Each point is reached from the start by the listed moves, each made 0, 1 or 2 times, or once backwards (-1), plus a little noise. Say if it took an odd or an even number of moves. Then give how often each move was made.
In the rows, 128 means zero.

Moves:
(1): [136 114 116 125 109]
(2): [162 129 135 103 141]
Start: [134 143 121 121 129]
Points:
[217 116 108  66 119] -> even (2, 2)
[ 99 142 112 146 116] -> odd (0, -1)
[169 145 128  96 144] -> odd (0, 1)

Moves:
(1): [140 134 108 118 116 138]
(2): [126 153 112 124 154 135]
(3): [142 122 127 132 114 104]
(4): [136 112 132 136 132 130]
(5): [136 128 145 136 126 132]
(6): [118 130 114 144 116 133]
Start: [134 124 131 123 118  98]
Points:
[110 177  70 146 145 123] -> even (0, 2, 0, 0, 0, 2)
[187  63 138 164  47  67] -> even (1, -1, 2, 2, 1, 1)
[139 182  83 154 112  76] -> even (0, 2, 2, -1, 1, 2)

Moves:
(1): [126 134 143 127 156 135 126 122 114 126 147]
(2): [124 136 126 127 129 113 124 129 121 124 119]
(3): [135 102 114 118 130 114 109 139 133 117 157]
(4): [151 146 133 147 114 124 126 124 125 135 134]
(5): [114 129 131 151 136 132 140 123 148 142 126]
(6): [ 99 130 128 135 118 134 152 141 140 124 145]
(7): [134 147 117 139 122 129 149 121 147 102 111]
(8): [136 116 158 134 146 123 150 126 117 130 117]
(9): [141 148 120  98 135 124 134 139 147 138 112]
(10): [123 134 167 106 124 123 138 113 164 109 126]
(11): [131 128 126 132 125 121 136 116 125 136 130]
Start: [109 136 113 120 132 118 136 137 136 117 121]
Points:
[ 61 111   7  94 149 141 136 218 181  76 213] -> even (1, -1, 2, -1, 0, 2, 1, -1, 1, -1, -1)
[152 220 105  72 172 135 120 113 117  98  91] -> even (2, 0, -1, 0, -1, -1, 1, -1, 1, 0, 0)
[ 82 147  90 132 176 111 159 139 185  45 116] -> even (1, 1, 1, -1, 1, 0, 2, 0, 0, 0, -1)

Moves:
(1): [136 122 128 133  97 105 131 126 116 152 145 114 115 140 144 133 141 150
 136 108]
(2): [117 115 115 128 129 124 120 129 135 134 133 133 133 119 137 125 128 130
 138 127]
(3): [129 128 130 122 114 130 129 150 127 133 115 117 127 116 129 122 126 121
 129 131]
(4): [137 112  98 131 132 134 130 127 151 148 129 116 140 132 141 125 116 142
 147 131]
(5): [148 120 130 148 144 153 122 127 116 134 126 131 143 139 128 128 131 141
 120 140]
(6): [131 124 136 132 123 128 159 122 128 119 147 133 128 121 127 127 147 124
 106 136]
(7): [127 127 148 116 121 138 149 127 102 136 126 112  99 138 149 108 156 151
 132 138]
(8): [103 135 108 105 153 129 146 125 141 139 147 116 154 122 118 109 127 121
 133 117]
(9): [118 117 110 130 118 135 130 118 125 136 117 126 124 124 114 126 133 131
 131 130]
(10): [144 141 137 127 154 136 140 144 134 125 136 105 138 113 128 124 156 137
 123 147]
(11): [130 131 128 120 127 134 122 125 135 122 116 126 130 129 133 121 131 124
 117 130]
(12): [134 143 150 124 136 132 115 138 129 110 136 145 131 118 121 121 120 133
 114 122]
(13): [121 123  99 107 122 128 136 141 139 142 129 129 122 126 136 137 130 135
 137 119]
(14): [101 134 126 123 111 130 147 113 117 120 113 131 130 118 119 132 135 131
 123 132]
(15): [127 150 128 123 139 137 107 143 154 142 121 127 145 127 122 118 130 117
 144 130]
(16): [123 136 112 135 131 133 130 120 112 149 128 125 122 153 121 115 135 156
 124 143]
(17): [146 126 144 123 118 120 137 126 118 121 131 140 123 123 133 125 139 117
 126 139]
(18): [126 119 133 125 140 138 128 123 133 137 122 131 132 128 124 135 129 126
 119 136]
Start: [124 121 122 125 131 126 129 124 115 146 140 125 115 129 129 124 130 122
 133 124]
Points:
[ 88 129 141  75 152 191 213  80  49 129 108  33 121 111 124  36 205 157
 118 143] -> odd (0, -1, 0, 0, 1, -1, 2, 2, 2, 1, 2, 0, -1, 1, -1, -1, 0, -1)
[149  82  91 108 149 237 141 142 170 213  79 141 134 121 154  72 212 139
 111 238] -> even (-1, 2, 1, 1, 1, 2, 1, -1, 1, 0, 2, 0, 1, 0, 2, 1, 1, 2)
[196 148  83 113 210 189 200 173 119 214 199  73 172 154 109 100 244 185
  28 181] -> even (1, -1, 1, -1, 2, 2, -1, 1, 0, 2, 2, 0, 2, -1, 0, 2, 0, 1)
[172 125  74 116 101 183 113 154  95 244  64  41  65 176 202  23 205 240
 199 216] -> odd (0, 1, 1, 2, 0, -1, 2, -1, 1, 1, 2, 0, 0, 0, 1, 2, 1, -1)
